Each row of a before or after table is a point. One or more steps were done to the points. Then noise was added and the rows were shuffled. The steps act on columns, c1 being the first. Name the steps. A step turns or swaps two columns, mirrors them in a line or flattens them onto one, adds a multiple of one to another, or multiplies or shifts one. Angles are multiples of 10 degrees, from the lower column toward the higher: turns from -170 to 170, lines from 10 to 170 but not 90. Use the fewest steps. Two steps may share a column if one is a turn and the other turns, adds or multiplies; they go together, in the order done. Otherwise the lowest column goes first.
(in the rows, 128 means zero)

Before (14 x 2)
[[116 116]
 [ 88 143]
 [ 83  81]
 [ 97 128]
 [ 85 101]
 [112  80]
 [ 94 150]
 [ 83  81]
 [110 137]
 [101 148]
 [148 110]
 [122  93]
 [ 97 112]
 [139 146]]
After (14 x 2)
[[133  97]
 [ 83 104]
 [143 141]
 [118  94]
 [140 113]
 [152  92]
 [154  98]
 [108 146]
 [120 111]
 [ 94 116]
 [154 104]
 [ 92  76]
 [ 88  75]
 [109  81]]
Steps: mirror c1 and c2 in the line at 50 degrees

Before (12 x 6)
[[138 140 131 113 163  71]
 [102 199 153 134 132 149]
 [150 127 138 114 100  97]
 [121  84  87 116 146 138]
 [ 98 112 102 156 108 158]
 [153 179 124 119 185 130]
 [107 107 153 119 169 180]
 [104  81 131 122  73  78]
 [145 102  95 155 101 176]
 [101 134  91 104 108 112]
 [124 138 137 141 112  90]
 [ 97  84 139 129 138 180]]
After (12 x 6)
[[123 136  92 141 113 138]
 [119  84 158 115 145 158]
 [100 135 131 104 107 169]
 [ 97  81 168 129 137  92]
 [107 107 160 119 170  78]
 [154 176 131 119 184 130]
 [139 141  76 112 162 153]
 [ 97 110 168 155 108 135]
 [147 104 186 155 100 131]
 [150 126  96 115  99 135]
 [104  79  84 121  73 152]
 [104 198 133 133 130  96]]
Steps: turn c3 and c6 by -120 degrees

Before (12 x 9)
[[124 111 148 109  84 107 196 127 122]
 [122  84 158 158  94 156 171 118 101]
 [141  94 156 109  94 144 192 103  78]
 [ 95 126  90 115 113 135 106 147 155]
 [130 123  87 160 133 123 140 154 166]
 [112 136 116 140 117 172 141 175 174]
 [158  73 164 118 121 160 165  98 135]
 [ 96 168  77 110 162 108 161 145 117]
 [ 98 148  83 141 111 158 146 116 179]
 [109 112 177 118 112 137 176 111 122]
 [148 153  82 105 122 125 171 150 103]
 [ 96 108  72 122 133 148 168 162 156]]
After (12 x 9)
[[ 94 123 108 140  93 144 106 147 151]
 [ 96  85  67 123 121 105 162 145 124]
 [ 97 143  82 143  97 156 168 163 147]
 [122 181 173 124 121 145 170 118  93]
 [109 137 176 145 148 134 176 111 119]
 [130 149  94 103 106 136 140 154 165]
 [141 146 171 160 120 125 192 103  76]
 [147  95  97 135  94 116 171 149 106]
 [ 99 116 105 107  86 174 147 117 165]
 [112 127 126 113 111 185 142 175 155]
 [124 133 172 153 106 106 196 127 130]
 [158 171 160 164 146 160 165  98 125]]
Steps: turn c2 and c4 by -150 degrees; turn c3 and c5 by 40 degrees; turn c6 and c9 by -20 degrees

Before (11 x 14)
[[127 140 149 125 142 179 152 175 157 173 130 146  70 119]
 [101 106 107 136 125 141 113 108 135 138  45 113  89  70]
 [129 122 142 117 139 152 114  95 138 121  97  65 121 104]
 [ 97 144 144 132 141 139 132 160 117 175 150  89  85 143]
 [117 151 120 169 135 119 119 175 148  98  96 113  95 161]
 [109 145 119 129 164 123 141 111 169 153  89  91 125 167]
 [108 159 129 130 155 122 185 167 133 153 171 142 137 113]
 [ 89  93 106 166 128 181 136 202  76 143 121 151 125 102]
 [ 83 139 173 133 135 135  76 146 136 102  96 134 142 108]
 [130 123 129 109 104 115 128 143 111  99 122 141 103 158]
 [ 95  83 116 163 152 104  82 100  95  73 120 130 110 133]]
After (11 x 14)
[[ 83 124 174 128 136 127  37 107 117 102  97 136 143  73]
 [102 142 107 128 125 133 118 153 114 139  46 114  90  62]
 [107 112 129 127 155 120 240  81 126 151 171 142 136 150]
 [ 94 122 143 129 141 143 130  92 131 174 150  88  84 145]
 [126 132 149 127 144 147 176  79  73 173 130 143  70 136]
 [132 138 128 127 105 129 117 115 150  98 122 142 103 157]
 [118 122 120 129 135 107 100  78 119  99  95 112  95 151]
 [108 107 117 129 164  98 137 138  99 152  90  92 124 175]
 [130 122 142 128 137 139 109 162 105 121  98  65 120  94]
 [ 90 188 106 127 128 201 154  71 134 144 120 152 124 110]
 [ 96 164 114 128 153 131  41 169 167  72 120 132 109 100]]
Steps: turn c2 and c8 by -160 degrees; multiply c4 by 0; mirror c6 and c9 in the line at 160 degrees; multiply c7 by 2; turn c7 and c14 by 20 degrees

Before (10 x 20)
[[105 156 131 146 140 121 176 169 102 112 126  84 130  96 120 143 186 141
  117 153]
 [180 144 144 149 101 131 106 114 106 130 100 114 124 156  92 163 133  80
  166 141]
 [125 160 103 151 182 110 115 178 104 130 150 134  91 105 174 133 102 133
  122 147]
 [109 129  93 113 179 150 173 144  94 177 128  84 123 130 111 165 184 131
  121 161]
 [102 137 153 100 146  96 131 118 137 194 109 152 139 111 127 135 146  80
  185 166]
 [177 128 107 127 102 134 174 154 157 147  92 108 119  98 104 114  99  76
  148 136]
 [130 129 101 172 134 145 104 122 103 150  88 104 132 164 126 110 138 104
  135 117]
 [ 95 111 159 180 143  94 134 139  93 162 164 130 144 102 112 161 135 116
  160  86]
 [118  82 111 126 111  76 109 189  82 124 128 139 121  99 173 106 175 101
  132 109]
 [177  73 162 112 158  74 114 137 161 117 157 170 119 156 131 158 141 120
  107 111]]
After (10 x 20)
[[108 126  94 113 177 157 169 145  38 178 125  83 124 130 107 166 186 132
  120 162]
 [178 145 147 148 101 133 107 116 101 129 100 112 124 153  93 166 136  80
  168 144]
 [176 130 107 127 103 133 173 155 188 150  93 107 117  94 105 117  98  75
  149 135]
 [ 96 112 159 180 145  82 134 139  84 165 166 130 144  99 111 162 134 115
  161  84]
 [131 130 101 175 135 149 104 121  92 149  86 103 132 166 126 110 135 104
  134 119]
 [104 156 129 146 141 118 175 169  45 110 124  87 132  96 121 145 184 140
  119 152]
 [125 161 103 152 184 105 114 183 130 129 149 134  90 106 170 134 103 133
  121 144]
 [174  77 162 115 157  59 115 138 150 116 156 169 120 156 131 161 142 122
  108 110]
 [114  84 109 127 110  63 110 188  31 124 128 138 121 101 171 106 175 100
  130 110]
 [103 134 151 104 147  81 127 119 122 193 108 154 142 112 131 135 147  81
  189 169]]
Steps: multiply c6 by 1.3; add -1 times c17 to c9

Before (13 x 32)
[[109 126 123 159 129  84 121  85  85 175 129 101  64 145  89  51 181 157
  132 155  39 133  99 163 162  88 178 124  99 118 101 146]
 [169 148 112 141 103 120 159 116 169 128 153 179 158  87 167 146 149 178
  107 104 120 155 100 144  84 126 146 116 140 123  78 115]
 [ 98 142 135 102 142 123 111 104 104 195  98 157  79 121  89 126 133 111
  179 118 126 120 118 181 121 179  88 127 163 122 181 170]
 [150 143 116 112  57 115 173 140 106  82 143 147 160  74 169 154 172 124
  133 116 124 141  95 110  95 114 157  83 129 126 133 111]
 [145 156 112 108  77 143 146 165 162 141 157 130 154  88 192 138 154 104
   96 111 125 167  93 149 155 123 197 114 148 105 108 146]
 [118 167 153 123  57 128 134 121 153 130 130 108 171 117 173 171 151 121
   73 114  98 119  88 125 106 106 164 113 174 133  76 103]
 [113 116 101 176 115  71 110 139  77 178  77 130  77 142 109 109 121 125
  124 107  96 115 134 157 175 201 107 138 163 137 143 151]
 [128 153 132 115  89 103 165 102 135 138 138 142 181 104 201 124 133 136
  105 141 138 176 124 124 129 108 129 154 102 110 122  88]
 [115 118  78  90 111 104  78 118 120 154  90 165  94 126  94 116 127 104
  156  67 116  95 148 143 125 148 122 162 110 151 151 148]
 [121 150 117 117 102 139 162 120 149 136 116 121 213  33 171 132 157 164
   90 137 138 139  77 116 136 112 175  89 129 134  78 111]
 [ 88 118 107 123  88 149 138 153 144 146 141 129  84 107 103  96 123 130
  172 110  83 101 171 134 120 174  98 166 120 145 150 134]
 [151 134 150 133  70 153 143 144 131 118 121 183 201 119 135 116 116 142
  116 139 108 202 121 124 150  94 156  93 123 149 115  96]
 [120  99 119  91 120  98  52 114 101 180 125 146  66 111  93 112 135 112
  176 144 103 136 123 122 146 217  95 160 149 121 122 146]]
After (13 x 32)
[[146 155 112 108  76 143 145 165 161 141 158 130 138  87 192 137 155 104
   97 112 125 168  93 148 156 125 198 114 149 106 107 129]
 [151 143 115 112  67 116 172 141 106  82 143 147 140  75 168 153 171 125
  133 116 125 140  94 109  95 123 156  82 129 126 133 167]
 [121  98 119  91 114  98  53 113 101 181 125 145 104 111  93 114 135 112
  177 144 103 136 123 124 145 164  96 160 148 120 122 113]
 [ 87 117 107 124  88 150 139 154 146 145 142 129 111 107 103  95 123 131
  172 110  83 101 169 135 121 146 100 167 121 145 150 136]
 [170 149 112 141 109 120 159 117 168 127 152 178 139  87 166 146 149 178
  106 105 121 156 100 145  83 128 146 116 139 124  78 148]
 [120 169 154 122  71 129 133 122 152 130 129 108 145 116 172 170 150 121
   74 114  97 118  88 126 106 119 164 112 174 132  76 176]
 [109 126 123 160 123  85 121  84  86 176 128 103 103 146  89  49 181 156
  131 155  39 133 100 164 162 113 178 125  99 118 100 110]
 [116 119  79  90 106 104  78 118 120 154  90 166 115 125  93 115 126 104
  155  67 117  95 148 143 124 136 123 163 110 150 150 116]
 [ 98 141 135 102 127 123 111 103 103 197  97 156 110 123  87 128 133 111
  179 119 125 119 118 182 121 150  90 126 164 123 182  84]
 [113 117 100 176 108  71 109 138  77 178  77 130 108 141 110 109 121 124
  127 105  95 115 134 156 175 157 107 140 162 137 142 112]
 [129 154 132 115 108 104 165 102 136 136 139 143 148 104 203 125 131 137
  106 142 138 176 125 125 128 120 130 155 102 111 123 179]
 [120 149 119 117 109 139 163 120 150 135 116 120 162  33 171 132 157 164
   91 137 137 140  78 116 136 121 175  90 128 133  77 153]
 [151 135 149 133  84 152 143 145 131 118 121 182 158 118 134 115 116 142
  115 138 108 203 121 122 151 116 155  94 121 150 115 178]]
Steps: mirror c5 and c32 in the line at 170 degrees; multiply c13 by 0.4; multiply c26 by 0.4

Before (12 x 64)
[[103  80 132  98 157 143 121  92  79 129 133 139 111 129 157 124  78  82
  129 173 117  72 120 120 163  80  92 158 156 136 138  91 113 128 114 171
  125 153 150 171 163 115  95 161 137  99 156 133 115 183 111 155 128 112
   99 141 160 173 150  65 157 124 154 141]
 [ 91 129 140 103 111 121  90 153 139 165 107 137  98 156 130 179 132 163
   82 128 142 132 125 116  86 171 147 113  82  71 128 145  89 140 117 106
  138 146  86  69  93  98 173 109 127 119 119 136 147 147 164  87 128 140
  135 163 110 103  91 144  85 110 171 147]
 [ 99  82 135  89 176 132 133  77  50 121 137 123 119 138 159 115  96 115
  136 140 126 113  96 111 119 129 106 163 159 136 178 125 114 188 102 149
  136 165 130 163 140 135 109 165  94  65 146 133 125 164 108 171  98  94
  125 150 167 151 105  90 173 134 112 170]
 [122 172 162 161 131  75 155 152  88  93 171 123  68 134 155  99  66  90
  194 133 196 145 156 201  87  99  86  97 151 135 153 100 115 143 127 194
   71  97 157 138 100 148  97  78  80 146 108 160  92 126 126 143 136 137
   73  84 131  89 106  99 137  77  92 155]
 [ 93 114 117 109  91 118  73 139 168 143 103 125 137 143 130 138 120 144
  120 120 143 102 141  95 120 148 166 152  97  83 136 145 125 159 133 117
  137 143 109  85 123  62 152 132 146 107 142 164 131 131 149  78  70 112
  174 158 120 144  81 136 105 106 130 174]
 [141 193 138 167 125  56 172 155  82  74 156 143  61 141 147 124  73 103
  160 135 175 147 133 135  91  93 118  91 164 151 127 150  72 121 148 169
   85 106 144 161 121 144  85 106 105 130 118 165 101 125 124 128 104 134
   79 123 117  99 154  97 140  67  94 118]
 [156 115  96  86 163 158 123  77  65 120 128 103 115 120 123 117  98 117
  142 138 148  81 118 127 115 133  74 159 160 159 146 106 136 137  93 137
  148 161 162 145 153 101 149 166 145  86 164 144 133 156 131 158 118 109
  157 147 168 163 134 112 130 152 146 173]
 [ 99 129 125 115 114  83 134 155 122  90 144 148 102 164 109 155 110 130
  123  92 171 124 161 137  93 158 139  94 108 101 108 120 120 111 116 128
   87 121  71 118 108 159 134 114 125 149  87 171 111  84 160  91 161 145
  127 139 104  95  59  76  97  77 121  99]
 [ 83 178 149 131  91  86 175 137 116  80 182 141  79 194 118 147  92 125
  137 114 166 133 116 161  94 115 152  99 122 129 124 116 150  74 130 142
  102 115 110 128 108 167 118 122 110 134 119 139 122 129 146  86 176 176
  106 114 130  86  85  86  78  75  73 137]
 [125  96 105  70 105 124  99 134 134 135  90  96 136  96 130 136 131 148
  115 148 132 123 124  93 123 143  98 148 122 159 112 120 113 184 130 135
  133 147 153 134 116 112 103 149 125 133 157 118 123 173 133 118 111 105
  168 153 154 135 105 151 112 159 144 175]
 [106  92 122  77 142 120 133  86  66 150 153  80 147 110 114 106 119 109
  106 149 152 111 122 148 114 125 117 181 162 136 149 129 132 166 122 131
  153 136 155 172 147  97 118 156 155  80 172 136 100 157 117 148 122 122
  113 167 143 164 101 106 162 149 165 173]
 [ 73 173 121 103 110 138  82 127 145 159  91 167 120 166 130 164 139 141
   96 119 106  94 140 104 110 164 140 126 103 118 108 129  98 114 149 109
  122 112  94 103  83 109 141 131 131 120 128 157 139 102 144 108 110 140
  126 147  86 115  36 127  66 102 140 144]]
After (12 x 64)
[[106  95 122  77 143 119 134  88  68 150 153  80 148 109 113 106 120 109
  107 126 151 108 123 146 115 126 116 182 161 135 149 128 131 165 121 131
  154 136 158 173 146  98 103 156 152  81 173 138 100 157 117 147 123 123
  113 167 142  86 100 106 163 148 164 173]
 [ 82 177 150 130  92  85 173 137 118  80 182 142  79 195 118 146  93 124
  135 119 164 132 117 160  93 116 153  98 123 129 124 114 149  73 130 143
  101 117 109 128 106 168 102 121 109 133 119 139 122 129 146  86 175 176
  105 114 128 173  83  88  78  75  72 138]
 [142 193 137 168 126  56 174 155  82  75 154 143  61 141 147 125  73 104
  160 108 174 146 134 134  89  94 120  90 163 151 127 149  72 120 147 169
   87 106 143 160 122 143  22 104 106 131 119 163 101 127 122 129 103 134
   79 122 117 148 154  97 139  67  95 117]
 [ 98 129 125 115 114  84 134 155 123  90 142 149 101 166 108 154 110 130
  123 143 170 123 160 136  92 160 139  95 108 102 108 120 121 113 115 130
   88 119  73 119 105 162 146 115 124 149  87 170 112  85 159  91 160 144
  127 139 102 176  60  76  97  76 121  99]
 [ 93 129 138 102 112 120  89 152 137 166 108 137  98 156 129 179 131 162
   82 116 141 133 125 115  88 169 147 114  81  69 128 144  89 140 117 105
  138 147  85  69  93  98 239 107 127 120 119 137 149 147 165  87 128 141
  133 165 109 148  90 145  87 110 174 145]
 [100  80 135  89 177 134 134  75  51 122 138 124 119 136 160 116  96 115
  138 128 128 114  95 109 118 129 107 165 160 137 178 125 115 188 104 150
  138 165 131 162 141 135  80 165  94  62 145 134 126 162 109 171 100  94
  126 150 167 105 105  91 174 134 113 171]
 [ 74 172 122 104 111 138  81 128 145 158  92 168 120 164 132 165 140 142
   95 130 106  95 140 104 112 164 141 126 101 117 107 128  95 115 149 109
  124 111  93 103  82 109 159 134 130 119 129 159 139 100 142 106 111 139
  127 149  86 143  36 128  66 104 141 142]
 [102  80 133  99 157 143 120  91  80 129 133 138 108 130 158 126  79  83
  131 111 116  71 121 120 165  80  92 159 156 136 140  91 115 127 116 171
  125 153 148 172 164 113  47 161 136  98 156 132 117 184 111 154 129 112
   98 141 159  68 150  65 156 124 152 142]
 [125  98 105  70 105 126 101 133 133 135  90  97 138  97 130 137 130 148
  116 115 133 123 124  93 124 144  99 150 122 159 113 120 113 185 130 137
  136 144 153 133 116 111  67 149 127 133 158 119 122 174 133 119 110 106
  169 153 155 113 106 149 113 159 145 175]
 [155 114  98  88 163 158 123  78  66 121 130 104 115 122 123 117  98 119
  143 135 148  82 119 128 115 132  74 160 160 157 147 105 137 135  95 138
  149 161 161 144 151 100 180 166 145  87 166 143 134 155 130 157 118 109
  158 147 167  94 134 112 133 152 144 173]
 [122 170 163 160 131  74 154 151  87  94 168 122  67 135 154  99  67  89
  193 103 197 146 158 199  87  98  87  97 151 136 154 100 115 143 128 196
   69  98 160 136 100 148  50  78  79 146 106 159  90 129 126 142 137 136
   73  85 132 160 107  99 139  78  92 155]
 [ 91 113 118 109  89 119  75 137 171 142 102 126 137 144 128 138 120 142
  119 144 143 103 141  96 120 147 167 154  96  83 135 145 126 159 131 119
  136 143 111  85 121  62 186 132 145 106 142 166 130 132 148  78  69 112
  175 159 120 119  80 136 106 107 129 176]]
Steps: turn c20 and c58 by -150 degrees; multiply c43 by 2.5

Before (11 x 64)
[[117 126 114 127 138 123 144 126 119 118 168 135 114 134 116 130 142 119
  144 113 121 106 108 116 117 115 126 151 119 132 122 129 148 125 129 114
  111 138 132 121 127 130 145 119 141 134 121 154 117 137 114 146 145 137
  144 133 131 135 137 130 121 124 131 141]
 [120 124 109 129 137 104 128 128 128 155 125 137 110 151 116 139 124 121
  121 104 103 106 103 129 120 155 127 133 116 128 138 131 109 128 126 121
  137 123 125 109 123 140  86 121 108 139 115 120 110 140 129 146 151 148
  129 137 126 134 136 127 121 106 133 102]
 [119 127 101 109 113 109 144 142 134 119 121 139 122 149 116 117 136 111
  121 132 103 116 133 128 114 150 156 150 140 134 122 133 114 126 141 109
  117 114 139 132 156 112 146 116 109 108 116 108 128 124 131 117 154 128
  143 125 131 122 137 107 128 107 127 147]
 [135 120  93 108 104 135 125 100 134 138 135 126 116 148 120 123 131 127
  121  99 114 109 130 118 115 126 128 136 121 120 134 126 132 151 152 107
  139 109 127 136 149 137 122 118 143 118 112 187 125 139 126 116 128 134
  127 128 124 141 121 113 125 106 116 155]
 [113 120 136 126 147 130 120 129 135 123 135 111 127 115 172 145 131 106
  128 123 107 114 121 131 118 149 129 134 128 128 161 142 150 123 126 104
  140 128 150 128 129 102 136 121  92 123 134 107 132 138 120  98 151 152
  142 137 130 143 112 121 124 113 109 148]
 [113 129 110 101 120 134 128 134  93 200 137 137 107 142 121 121 121 128
  139  93 109 144 132 131 116 146 157 150 151 119 150 137 146 130 124 119
  132 108 129 110 118 130 120 132 145 123 120 131 106 122 123 130 138 141
  123 125 132 146 133 147 123 106 130 144]
 [193 127 112 123 151 129 137 128 128 117 126 129 112 153 123 150 130 149
  122 164 172 119 123 129 114 122 123 158 120 123 128 145 146 123 147 121
  144 112 139 131 121 140 117 116 120 116 172 125 119 137 128 142 135 141
  154 145 127 149 125 115 125 103 122 122]
 [159 124 113 127 152 132 135 136 131 121 141  25 151 120 141 123 121 130
  110 139 145 121 129 118 120 146 125 134 129 129 132 120 144 125 161 120
  123 118 125 138 123  50 139 126 143 137 134 117 235 140 142 147 129 128
  142 125 135  99 137 144 156 117 126 124]
 [125 126 136 116 149 123 109 141 127 122 130 130 106 150 166 133 128 134
  127 116 143 111  95 124 124 137 125 133 123 133 122 143 148 125 149 151
  144 108 142 134 152 142 133 118 129 137 115 110 116 129 118 141 136 134
  131 154 144 151 127 119 128 131 131 123]
 [132 129 124 123 144 122 116 136 131 122 123 143 145 153 132 125 121 119
  148 102 117 121 122 140 133  75 125 133 120 108 129  98 155 126 126 121
  129 135 139 121 123 131 123 122 130 139 151 249 111 139 150 136 149 140
  123 139 130 151 136 102 144 118 136 151]
 [136 128 108 139 150 109 144 130 130 165 122 141 118 136 131 142 131 112
  126  98 119 109 133 138 135 148 148 150 117 132 147 125 153 154 135 117
  140 195 177 139 123 123 143 150 118 136 122 119 113 130 113 107 146 129
  135 135 131 143 132 104 129 141 134 124]]
After (11 x 64)
[[119 127 101 109 115 109 144 142 134 120 121 139 122 149 116 117 136 119
  141 132 103 116 133 128 114 151 156 150 140 134 121 133 115 111 141 109
  117 114 139 132 156 112 146 116 105 108 116 108 128 124 129 143 155 128
  143 125 131 121 138 132 131 107 127 147]
 [117 126 114 127 140 123 144 126 120 118 168 135 114 134 116 129 142 131
  112 113 121 106 108 116 117 115 126 151 119 132 122 129 148 124 129 114
  111 138 132 121 127 130 145 119 148 134 121 154 117 137 127 141 145 137
  144 132 131 135 137 126 112 123 131 141]
 [132 129 124 123 146 122 116 136 131 122 123 143 145 153 132 125 121 129
  118 102 117 121 122 140 133  75 124 133 120 108 129  98 155  98 126 121
  129 135 139 121 123 131 123 122 134 139 151 249 111 139 125 139 149 140
  123 139 130 151 135 137 155 118 136 151]
 [125 126 136 116 160 123 109 141 128 122 130 130 105 150 166 132 128 140
  132 115 143 111  95 124 124 136 125 133 123 133 122 143 148 119 149 151
  144 108 142 134 152 142 133 118 136 137 115 110 116 129 123 128 136 134
  131 154 145 151 127 128 120 131 130 123]
 [159 124 113 127 157 132 135 136 131 121 141  24 151 120 141 123 121 137
  139 139 145 120 129 118 120 146 125 134 129 129 132 120 144 147 161 120
  123 118 125 138 123  50 139 127 150 137 134 116 235 140 111 131 129 128
  142 124 135  99 137 119 154 117 126 124]
 [136 128 108 140 152 109 144 130 130 165 122 141 118 136 132 141 131 108
  139  98 119 109 133 138 134 148 148 150 116 132 147 126 153 116 135 117
  140 195 177 139 123 123 144 149 108 136 123 119 113 130 119 135 146 129
  135 135 131 143 132 160 116 141 134 125]
 [120 124 109 129 136 104 128 128 128 155 125 137 111 152 116 139 125 147
  135 104 103 105 103 129 120 155 127 133 116 128 138 131 109 130 126 121
  137 123 125 109 123 140  87 121 120 139 115 120 110 140 134 147 151 148
  129 137 126 134 135 128 125 106 133 102]
 [113 128 110 101 123 134 127 134  93 200 137 137 107 142 121 121 121 122
  111  93 109 144 132 131 116 146 156 150 152 119 150 137 146 142 124 119
  132 108 129 110 118 130 120 132 144 123 120 131 106 122 130 125 138 141
  123 125 132 146 133 126 121 106 130 144]
 [194 127 112 123 150 129 137 128 128 117 126 129 113 153 123 150 130 153
  138 164 172 119 123 129 114 122 123 158 120 123 128 144 146 117 146 120
  145 112 139 131 121 140 117 116 128 116 172 125 119 137 130 118 135 141
  153 145 127 149 125 127 127 103 122 123]
 [136 120  93 108 101 135 125 101 134 138 135 126 116 148 120 123 131 111
  140  99 114 109 130 118 115 126 128 136 121 120 134 126 132 125 152 108
  139 109 127 136 149 137 122 118 135 118 112 187 125 139 130 119 128 134
  128 128 124 141 121 153 125 106 115 156]
 [113 120 136 126 149 130 120 129 135 123 135 111 127 114 172 145 131 110
  131 123 107 114 121 131 118 149 128 133 128 127 161 142 150 120 125 104
  140 128 149 128 129 102 136 121  82 123 134 107 132 138 128 143 151 152
  142 137 130 143 113 126 120 113 109 148]]
Steps: add 0.7 times c57 to c5; turn c45 and c52 by -30 degrees; turn c18 and c52 by -60 degrees; turn c19 and c60 by 160 degrees; turn c34 and c60 by 70 degrees; turn c51 and c61 by 60 degrees
